Each row is a point. Each table stands for the endless flat space through its points: a line for two points, a plane for three, and so on. The two share one point or none. Which?

First, 2 rows:
[[-26  24  -3  -8]
 [-24  14   5 -16]]
Second (2 x 4):
[[-27  13   5 -23]
 [-31  17   1 -26]]
They share: [-23   9   9 -20]

First:
[[  8  14 -22  -8  27 -15]
 [ 10   7 -16  -2  18 -26]
 [-16  17 -13  -8   9 -18]]
Second:
[[-23  -2 -19  -8  -6  -2]
 [-13  10 -17  -8   8 -12]]
They share: [ -8  16 -16  -8  15 -17]

First:
[[ 22   1  -6 -37 -11  55   4   3]
 [-10  21  -8  37   3   3  38 -25]
 [ 21   7   2 -20  -6  44   8  11]
 [ 22  -5 -15 -44 -18  47 -12  -9]
 [  2   5 -11  -4 -20  15  13 -21]]
Second (4 x 8):
[[ 39  21  10  28   2  41  37  -7]
 [ -7 -16 -37   3  28  18  14 -29]
 [ 23  13 -32  -6  40  31   7 -43]
 [-31  -6 -30   0   1  17   3 -15]]
They share: [  7  13 -17   5  11  30  12 -21]

First, 4 rows:
[[  3 -19  16 -36 -17   7  16   4 -12]
 [ 31  -7 -16 -15  10   5  39  13   5]
 [ -1 -33  18 -27 -38  41 -21 -29   5]
 [ 11  -7  12 -39  -2  -9  38  22 -17]]
Second, 3 rows:
[[ 50 -23  -6 -13   9  49  11  15   9]
 [ 55 -27  -2 -26  -7  49  22  -8  22]
 [ -3  -4 -12   0  -6  10   1   4   9]]
They share: no point

First, 3 rows:
[[ 15  29   9  28  10  17  -7 -20  10  -7  14]
 [ -7  11  56   1  24  18 -14 -34  28  -6 -27]
 [  3  21  30  17  18  16 -12 -30  20  -4  -3]]
Second, 6 rows:
[[-27  41  14   8  36  34  30 -35   4  24  31]
 [  1  38  12  19 -16  16   0 -22  17 -10   9]
 [  6   9  33  33 -34  25 -32 -33  39 -11 -33]
 [ -8 -11  31  53 -24   1  12 -71  19   9 -29]
 [  4  29  17  38  37  12   6 -40  -2   0  29]
 [ 22  20  32  39   5  22 -35 -27  18 -14  -6]]
They share: no point

First, 2 rows:
[[ 27 -25 -10 -41  26   0  12 -30  10  32  10 -41]
 [  3 -10   2 -17   2   9   3 -15  -8  20   4 -17]]
Second (6 x 12):
[[ 24  11  15 -37  36 -31  46 -33  11 -18  41 -16]
 [ 22 -46 -19  -2   6  46 -17 -14 -36  30 -16 -68]
 [-20 -20   2 -36  -5  10  -9 -27  16  21  -7   4]
 [ 40 -26  45 -37  -8 -12   8  30  -8   5 -42 -73]
 [  3   8   9 -43  18 -25  46 -15   2 -36  20 -22]
 [ 49 -18  19 -14  34   3   7 -35 -16  31  18 -57]]
They share: no point

First:
[[  4 -19  -8 -28  27  21 -28   8  -6 -57   8 -23  17  -2]
 [  8  -1 -31  -5  46  -9 -36  -3  -9 -30   7 -17 -26 -21]
 [ 20 -33 -29 -21  22  14   7  12  42 -29 -22 -54 -59  -2]
 [ -2  43 -13 -34  21   5 -52 -29 -25  20  -1  21   5 -29]
 [  2  15  -7 -29  14   6 -38  -4 -12 -10   2 -11  -2  -9]
 [ 16 -26 -19  -8   6  30 -15  33  19 -61  -9 -44 -16  17]]
Second:
[[ 22 -15 -27 -35  28  23 -28 -21  11 -24  -5 -11  -4 -13]
 [ -6  13 -11 -19  20   3 -20  11  -1 -12  -9 -23 -28 -13]]
They share: [  8  -1 -19 -27  24  13 -24  -5   5 -18  -7 -17 -16 -13]

First:
[[ 10   9  14  -3   9  -3   4  32  35   6   7   9   3  39 -22   2  36 -34
  -18  24]
 [ 64 -11 -18   3  -3  23  80 -30   9 -44 -29  -5  -9 -27  46  48 -36 -22
   14  42]
 [ 16   3  10 -51  -3  21   8   8  23 -10  -3  11  21  13  22  40   8 -10
    6  46]
 [  7  -2  13  -6  -6 -16  16   9  51 -34 -25  26   6   5  44  40   4  -1
  -22  14]
 [ -1  34  23 -28 -16   8  10  15  16  -4   6  15  34  14  15  23  33 -28
   -2   9]]
Second:
[[ 11  18   5 -20 -25  16  43  -4  34 -10  -9  14   7  24  35  45   7 -13
  -15  24]
 [ 31 -16  -5 -12  28  18  -7  12   6 -18   5  13   5   8   1  15  -1 -36
    9  42]
 [ 15  24   3 -20 -24  10  41  -4  38 -10 -19  17   5   8  25  47  15  -8
   -7  26]]
They share: no point

First, 2 rows:
[[  7 -25  10  17  26  27   0 -26 -23 -51 -42  -2  46  -8  18  -1  20  29
   34 -12  34 -20 -28  40]
 [ -7  -9   6  15  10  15  -8 -26 -11 -37 -26  -6  30 -20   6   5  24  13
   24 -10  24  -4 -22  26]]
Second (2 x 24):
[[-13  -5  19   5  13   2   1 -36  13 -49 -19   4   6 -42  21  29  38  35
    4  20  20  -5 -16  -3]
 [ -9  -5  -5  25 -11  18 -23 -16 -11 -29 -19  -4  18 -30  -7   1  18   3
   16 -12  20  11 -24  25]]
They share: no point

First, 4 rows:
[[ -2  15 -14  35  45 -36  -8   3   6 -12   5  18 -16  43  37 -54  35 -24
  -51 -16 -13   6 -26 -14]
 [ 18 -14   0   8  25 -11  -9 -13  19 -17  34 -18 -46  23   4 -26  12 -37
  -38  23 -16  -8 -35 -24]
 [-12   5 -14  20  35 -31  27  38 -24 -42 -10  18 -26  38   7 -24  -5   1
  -26 -31   7 -29   9  -4]
 [ 22 -17  -2  11  17  -4  -4 -13  18 -16  37 -10 -44  19   5 -22   7 -36
  -35  16  -9  -2 -38 -18]]
Second, 7 rows:
[[ 26   2 -20  51   8 -51  28  17  28 -42  -3  76  -2   3  18  26 -17 -10
    0 -41   5  53 -46  48]
 [-16  -8 -20  38  44  17  14   9 -50  -7 -13   2 -30   9  -5 -42  -1 -16
  -55 -38  12 -32 -43 -11]
 [ 22  18  29  17  34  -3  18   1 -75  15   7  18 -45   6   6 -51   9 -40
  -34  -7  41 -41 -40 -26]
 [ -2  -4  20  12   8  -8  15  22 -17  -5  37   0 -61  42  25 -51   2 -29
  -81   1  28   9   1  -6]
 [ 12   2 -23  48  13 -41  21  15  18 -35   0  60  -7   9  14  14 -13  -6
  -17 -40   2  48 -42  42]
 [  5  -4 -39  -6   7  -6  11   9  15 -19  62   6 -14  74  38 -47  24   5
  -23 -28   0  -8  24 -16]
 [ 40 -29   7   5  21  -4  72  33 -38  -2  16  27 -41   4  14 -21 -22 -41
  -15 -34  60 -54 -30   2]]
They share: [  8  -3 -15  29  18 -12  17  13  -5 -23  13  27 -23  27  19 -26   2 -15
 -31 -28  10   2 -21   1]

First:
[[  0 -38 -16 -12 -21  13 -10  32  17   6  20 -36  11 -12 -11  15 -28  10
   21 -32  23   3  28   4]
 [-20 -13  -1 -27 -11 -27  -5   7  17  46   0 -26  -9 -27  19  40  -8  15
   -4 -12   8  18   3  39]]
Second (4 x 24):
[[-25 -45  49 -31  -2 -30 -19  37  44  38  19 -61  10  -7  -5   4  12  15
   14 -30  42 -13   2  18]
 [ -7  -9 -69 -13 -22  12  11   7 -20  10   5   5  -4 -23   7  52 -56  13
  -12 -24 -22  39  34  26]
 [ -5 -20 -39 -29 -27  12  -8  15  -5  30   0 -24  14   8   0  18 -47  -6
  -21 -25   0   6  49  24]
 [ -9 -34 -23 -33 -27   6 -18  29   5  30  12 -32  16  10   2   2 -45 -14
  -25 -29  14 -10  35  14]]
They share: no point

First (6 x 24):
[[ 55  83  25   7   2  28 -20 -28  29  12 -48 -22  12  47   6 -16  16  10
   88 -25  22 -33 -12 -17]
 [  6   2  -2   8 -22 -33  -3   7   6  50  16   2  -6  48  26 -51   1  28
  -18   2 -20 -25  13  30]
 [ 22 -38 -14  44 -20 -24   7  -9 -11  16  61  20  13  33  19 -48 -36  24
  -29 -18 -23  -2  11  43]
 [ 63  32  19  36  16  -7 -30 -11  19  17  -6 -15 -11  36  -9 -54   2  -4
   28 -20  -5 -15  -8   7]
 [  2 -30 -10   8 -10 -21  -3  23 -14  22  40  30  -2  28  30 -55   1  32
  -50 -26 -48   7  -7  50]
 [ 23  36   3 -11  -4  46  -5  -1  -4 -19 -13  27  26  23  35  -8  17  34
   38 -58 -22   1 -35  16]]
Second:
[[ 52  36  23  -8 -21   4 -12 -13  -5   7 -20 -10  22  14  63 -40   7  28
   17 -11 -57 -19  16  61]
 [ 43  -2 -26  38  29  -4 -43  30 -41  24 -34  11  -4  52  44  12  17  23
   20   3 -29 -28  -7  18]
 [ 10  18   8 -23 -51 -11   9 -43  25   1  37   5  19  14  27 -64 -23   7
   26 -29 -42 -25 -17  22]
 [ 46   9 -26  29  -9 -18  -3 -16 -18  39   8  -8 -33   8  33 -50 -25  24
   12 -30 -26 -57 -48 -16]
 [ 17   8   0  32 -31  36  12  13   9  -8  34  62  34  41  -4 -25   2  27
   -1 -54  -3   0  -8  13]
 [ 85  10 -24  38  23 -13 -31   9 -62  39 -49 -18 -21  10  68 -23   5  29
   12  -3 -50 -55 -21  16]
 [ 52  40  38   5 -50  16  18 -31  -6  19  17  29  40  16  23 -48 -24  43
   10 -66 -42 -12   6  34]]
They share: [ 27  16  -3  15 -16   5  -7  -1   3  11   8  13   5  30  30 -31  -2  24
  13 -24 -25 -22 -11  21]
